Each row is a point. Examples show where two turns around zero, p and q, send a point. Where does a point land after both, in the order given? Backwards means that the second turn is done in reverse. Each puzzle has new turns, and all numbers are rounded.

Turn p:
0.046,-0.018,0.028 => 0.032,-0.019,0.043
-0.001,0.062,0.036 => -0.004,0.065,0.029
-0.042,0.013,0.027 => -0.046,0.020,0.011
0.003,-0.017,-0.041 => 0.014,-0.022,-0.036
-0.032,-0.023,-0.021 => -0.026,-0.022,-0.029
0.025,-0.018,-0.028 => 0.030,-0.023,-0.017
Turn q:
0.008,-0.006,0.035 => -0.015,-0.022,0.025
-0.051,-0.025,-0.053 => -0.016,0.028,-0.071
0.031,-0.018,0.026 => 0.005,-0.040,0.019
0.026,0.009,-0.036 => 0.043,0.007,-0.012
-0.013,0.041,0.027 => -0.015,0.028,0.040
Where do these land?
p, then q: -0.022,0.032,-0.012 => 0.010,0.039,0.000
p, then q backwards: -0.024,-0.014,0.018 => -0.015,-0.009,0.028
q, then p: 0.009,-0.001,0.028 => -0.018,-0.013,0.020
q, then p: -0.032,-0.001,-0.007 => -0.012,0.019,-0.024
p, then q backwards: 0.102,-0.011,-0.015 => 0.096,0.020,-0.033
q, then p: -0.033,-0.005,-0.012 => -0.009,0.017,-0.029

Turn p:
-0.036,0.049,0.021,-0.017 => -0.058,0.030,-0.008,-0.011
0.003,-0.032,0.033,-0.020 => -0.011,-0.033,0.036,0.003
0.015,-0.017,0.001,0.036 => 0.026,-0.005,-0.002,0.034
0.032,0.051,-0.057,0.010 => 0.041,0.061,-0.029,-0.027
-0.014,-0.052,0.002,-0.008 => 0.003,-0.054,0.003,0.001
Turn q:
0.064,0.015,0.051,-0.016 => 0.007,0.011,0.078,-0.031
-0.036,0.013,0.036,0.006 => -0.033,0.025,0.007,0.031
-0.033,-0.004,-0.005,0.045 => 0.002,-0.009,-0.018,0.052
-0.018,0.035,0.000,0.011 => 0.008,0.033,-0.007,0.021
0.047,0.009,0.009,-0.036 => 0.010,0.008,0.032,-0.050
-0.005,-0.046,-0.028,0.001 => -0.005,-0.046,-0.028,-0.007
-0.019,-0.022,-0.063,-0.011 => 0.011,-0.023,-0.063,-0.016
Where do these land?
q, then p: -0.028,-0.025,-0.030,0.000 => 0.025,-0.020,-0.033,-0.014
p, then q: 0.030,0.062,0.019,-0.026 => -0.013,0.073,0.017,0.002
q, then p: 0.008,-0.040,-0.008,0.000 => 0.008,-0.041,0.002,-0.004
p, then q backwards: 0.030,0.055,0.012,0.019 => -0.014,0.061,0.022,-0.004
q, then p: -0.041,-0.052,0.008,0.007 => -0.002,-0.046,-0.047,0.014

Turn p:
0.048,-0.028,-0.019,0.031,0.016,-0.026,-0.029,0.028 => -0.002,-0.027,-0.026,0.058,0.019,-0.004,-0.039,0.018
0.010,-0.029,-0.046,-0.017,0.016,0.023,-0.029,-0.039 => -0.003,0.005,-0.039,-0.010,0.042,0.017,-0.022,-0.048
-0.041,-0.015,0.099,0.001,0.001,-0.013,0.044,0.033 => -0.003,-0.046,0.059,-0.033,-0.032,0.022,0.044,0.069
-0.022,0.028,0.071,0.012,0.028,0.010,0.011,-0.038 => 0.026,-0.008,0.081,-0.032,0.016,0.005,0.014,0.004
-0.030,0.060,0.028,-0.013,-0.001,-0.001,-0.009,-0.049 => 0.020,0.026,0.056,-0.047,-0.007,-0.028,-0.006,-0.027
0.035,-0.006,-0.030,-0.027,-0.062,0.015,-0.029,0.029 => 0.024,0.010,-0.065,0.015,-0.052,0.009,-0.022,-0.013
0.007,-0.007,-0.044,0.021,0.007,0.026,0.006,0.038 => -0.024,0.030,-0.027,0.044,0.004,0.023,0.005,0.006
-0.039,-0.014,-0.024,0.025,-0.022,0.013,0.040,-0.061 => -0.030,-0.007,0.014,-0.009,0.007,-0.006,0.055,-0.067
0.035,0.005,-0.002,-0.018,0.015,-0.022,0.024,0.032 => 0.016,0.004,-0.025,0.012,0.010,-0.022,0.008,0.047
-0.003,0.007,-0.032,-0.015,0.002,-0.025,-0.029,0.027 => -0.023,0.015,-0.027,0.002,-0.008,-0.018,-0.038,0.013
Turn q:
-0.044,-0.033,-0.010,-0.045,0.051,-0.017,-0.028,-0.033 => -0.028,-0.056,0.020,-0.051,0.052,-0.009,-0.007,-0.010
0.005,0.021,-0.039,-0.002,0.023,-0.003,-0.019,-0.046 => 0.007,-0.013,-0.033,-0.012,0.032,-0.038,-0.011,-0.031
0.006,0.019,0.029,-0.003,0.004,-0.043,-0.023,-0.012 => -0.008,0.032,0.033,0.000,0.028,-0.026,-0.013,-0.002
0.004,0.033,0.005,0.021,-0.005,-0.004,-0.004,-0.031 => 0.000,0.025,-0.009,0.014,0.010,-0.021,0.006,-0.033
0.026,0.001,-0.046,0.005,-0.044,0.001,-0.032,0.021 => 0.029,-0.008,-0.014,0.018,-0.037,-0.016,-0.056,0.002
0.019,-0.052,0.015,0.018,-0.002,0.011,0.011,0.019 => 0.026,-0.020,0.017,0.027,0.000,0.037,0.012,0.027
0.025,-0.025,-0.026,0.052,-0.038,-0.050,-0.005,-0.002 => 0.024,-0.015,0.020,0.072,-0.010,-0.042,-0.016,0.012
-0.003,-0.036,0.047,0.004,-0.043,0.012,0.056,-0.021 => 0.027,-0.001,0.045,0.011,-0.033,0.020,0.068,-0.009
0.014,0.055,0.028,-0.044,0.036,0.047,0.070,0.055 => -0.018,0.061,-0.053,-0.058,-0.026,0.040,0.048,0.051
-0.047,0.048,-0.023,-0.025,0.044,-0.008,-0.002,0.007 => -0.065,0.002,-0.034,-0.041,0.013,-0.021,-0.007,-0.002
-0.006,-0.031,0.020,0.020,-0.027,0.055,-0.023,0.043 => 0.007,-0.007,0.007,0.022,-0.032,0.075,-0.024,-0.005
Where do these land?
p, then q: -0.002,-0.016,0.002,0.032,-0.052,-0.040,0.000,0.020 => 0.002,-0.032,0.041,0.046,-0.032,-0.009,0.000,-0.008
p, then q: 0.009,0.012,0.042,-0.011,0.008,0.009,-0.008,0.051 => 0.008,0.028,-0.004,0.007,-0.031,0.038,-0.031,0.025
q, then p backwards: -0.020,-0.008,0.012,0.044,-0.021,-0.014,0.043,-0.013 => 0.000,0.004,-0.008,0.050,-0.025,0.000,0.045,0.006
p, then q: 0.022,0.030,0.033,-0.013,-0.001,-0.003,-0.003,-0.020 => 0.034,0.030,0.016,-0.006,0.014,-0.006,-0.006,0.022
p, then q backwards: 0.068,0.003,-0.010,-0.016,0.017,0.004,0.034,-0.020 => 0.060,-0.004,-0.012,0.020,0.027,0.000,0.018,-0.041
q, then p backwards: -0.029,0.032,-0.018,0.041,-0.029,0.005,0.019,0.025 => -0.012,0.000,-0.040,0.026,-0.045,-0.006,0.000,0.035
p, then q: -0.014,0.038,0.008,-0.012,-0.028,-0.053,0.005,0.025 => -0.015,0.014,0.047,0.009,-0.035,-0.032,-0.024,0.022
q, then p: -0.018,-0.081,-0.048,-0.068,-0.008,0.063,-0.067,-0.058 => 0.054,-0.073,-0.076,-0.050,0.056,0.059,-0.029,-0.040
q, then p: -0.015,-0.028,-0.019,-0.023,0.046,0.018,0.008,-0.017 => -0.017,-0.007,-0.039,-0.022,0.037,0.025,0.015,0.013
q, then p: -0.001,0.017,-0.002,0.026,0.068,0.011,-0.031,0.006 => -0.041,0.041,0.008,0.000,0.049,0.018,-0.023,-0.004

Turn p:
0.002,-0.004,0.029,-0.031,-0.030,0.005,-0.015,0.010,0.026 => 0.006,0.014,0.037,-0.024,-0.010,0.021,0.029,0.007,0.014
-0.012,0.030,0.019,-0.012,0.022,-0.044,-0.046,0.008,0.033 => -0.019,0.031,0.040,-0.026,0.033,-0.004,-0.036,0.013,0.033
-0.020,0.034,0.052,-0.008,-0.017,-0.004,-0.022,0.020,0.051 => -0.011,0.035,0.037,-0.012,0.021,0.035,0.017,0.005,0.057
-0.002,-0.022,-0.052,-0.061,-0.012,0.011,-0.023,-0.010,0.041 => -0.010,-0.015,0.009,-0.076,-0.056,-0.009,-0.006,0.000,0.007
0.013,0.002,-0.012,0.012,0.000,0.011,0.018,-0.021,-0.065 => 0.021,0.011,-0.033,0.035,-0.010,-0.021,-0.001,-0.008,-0.046
0.008,0.006,0.029,0.030,-0.010,-0.003,-0.059,0.018,0.078 => -0.009,-0.008,0.062,0.004,-0.004,0.038,-0.025,0.023,0.072
-0.010,-0.031,0.002,-0.004,-0.008,-0.042,0.001,0.033,0.011 => -0.015,-0.028,0.032,-0.013,0.026,-0.027,0.020,0.012,0.004
-0.048,0.020,0.012,0.040,0.043,0.006,0.035,0.009,0.011 => -0.043,-0.007,-0.040,0.025,0.046,0.019,-0.005,-0.026,0.022
0.042,-0.011,-0.027,-0.009,0.020,0.040,0.021,0.014,-0.060 => 0.011,-0.008,-0.049,0.015,-0.024,0.002,0.003,0.037,-0.065
0.027,0.037,-0.032,0.043,-0.009,0.002,0.057,-0.010,-0.039 => 0.047,-0.007,-0.072,0.041,0.010,-0.026,0.002,0.001,0.000
-0.029,-0.013,-0.026,0.044,-0.002,0.023,0.035,-0.028,-0.104 => -0.007,0.002,-0.057,0.076,-0.016,-0.045,0.013,-0.040,-0.061
0.030,-0.048,0.003,-0.044,0.003,-0.004,-0.001,-0.042,0.016 => 0.029,-0.024,0.031,-0.047,-0.018,0.015,-0.010,-0.022,-0.039
Turn q:
-0.045,0.042,0.048,0.029,0.030,-0.030,0.040,0.020,-0.019 => -0.009,-0.039,0.033,0.069,0.020,-0.031,0.038,0.023,-0.016
0.049,0.003,-0.016,0.004,0.015,0.040,0.021,-0.031,0.011 => 0.044,0.042,0.019,-0.005,0.019,0.030,-0.019,-0.017,0.005
-0.037,-0.009,0.000,0.047,-0.027,-0.014,-0.024,-0.019,0.031 => -0.049,-0.011,0.014,0.014,-0.036,0.021,0.010,-0.016,0.039
0.033,-0.047,0.009,-0.024,-0.016,0.044,0.017,-0.026,-0.013 => 0.008,0.021,0.014,-0.054,0.029,0.044,-0.016,0.000,-0.025
-0.032,-0.006,-0.013,-0.027,0.056,-0.013,-0.054,0.018,-0.037 => -0.022,-0.028,-0.073,0.022,0.030,-0.028,-0.027,-0.011,-0.013
0.008,-0.032,0.035,-0.019,-0.024,-0.047,-0.005,0.053,-0.010 => 0.003,-0.063,-0.009,-0.034,-0.031,-0.014,0.008,0.036,-0.028
0.050,0.032,0.022,-0.004,-0.027,0.004,0.021,0.041,0.014 => 0.048,0.010,0.026,-0.008,-0.030,-0.014,-0.003,0.053,-0.005
-0.023,-0.006,-0.044,0.030,0.036,0.008,0.049,-0.041,0.033 => 0.016,0.017,0.014,0.023,0.032,0.024,0.045,-0.059,0.040
0.022,-0.024,-0.009,-0.052,0.006,0.042,-0.038,0.007,0.014 => 0.007,0.016,-0.035,-0.051,0.025,0.002,-0.046,0.014,0.017
0.032,-0.009,0.003,0.047,-0.036,-0.013,0.016,-0.033,-0.016 => 0.002,0.012,0.039,0.006,-0.042,0.040,0.004,-0.021,-0.030
-0.011,0.024,-0.046,0.008,-0.042,0.014,-0.053,0.050,-0.037 => -0.028,0.041,-0.069,0.010,-0.050,-0.010,0.002,0.037,-0.011
-0.049,0.033,0.011,-0.038,0.028,-0.035,0.010,-0.040,0.028 => -0.022,-0.016,0.028,0.009,0.034,-0.067,0.006,-0.040,0.026
Where do these land?
q, then p backwards: 0.000,0.036,0.024,-0.010,-0.013,-0.010,-0.028,-0.015,0.010 => -0.010,-0.002,-0.024,0.011,0.002,-0.019,-0.046,-0.003,-0.006
q, then p: -0.025,-0.008,0.023,0.034,-0.005,0.006,-0.020,-0.035,-0.034 => -0.042,0.018,-0.003,0.042,-0.013,0.004,0.003,-0.034,-0.002
q, then p backwards: 0.038,-0.014,-0.027,0.008,0.003,0.014,-0.021,-0.024,0.015 => 0.005,0.027,0.005,-0.005,0.009,0.018,-0.006,-0.046,0.022
q, then p: 0.005,-0.003,0.027,0.012,-0.001,-0.034,0.012,-0.023,0.022 => 0.013,-0.007,0.039,0.009,0.006,0.021,0.013,-0.025,-0.012
p, then q backwards: -0.014,0.006,0.042,0.013,0.021,-0.003,-0.026,0.015,0.023 => -0.017,-0.004,0.026,0.021,0.001,0.040,0.001,-0.030,0.012
p, then q: 0.019,0.018,-0.022,-0.002,-0.021,-0.029,0.073,0.119,-0.033 => 0.089,-0.049,-0.053,0.012,0.012,-0.008,0.098,0.001,-0.001
q, then p: -0.015,-0.013,0.002,-0.018,-0.032,-0.031,-0.013,0.032,0.010 => -0.004,-0.017,0.013,-0.030,-0.003,-0.031,0.040,-0.003,-0.001
p, then q: 0.017,-0.008,0.013,-0.014,0.008,0.108,0.038,-0.016,0.023 => -0.008,0.096,-0.010,-0.039,0.020,0.050,0.023,0.018,-0.002
q, then p: -0.013,0.003,-0.117,-0.012,0.010,-0.015,0.002,-0.024,0.022 => 0.066,0.001,-0.052,-0.046,-0.014,-0.021,-0.039,-0.051,0.039
p, then q: -0.013,-0.017,0.036,-0.011,0.028,-0.006,-0.016,-0.030,-0.057 => -0.030,0.012,0.006,0.053,0.010,-0.006,-0.020,-0.006,-0.052
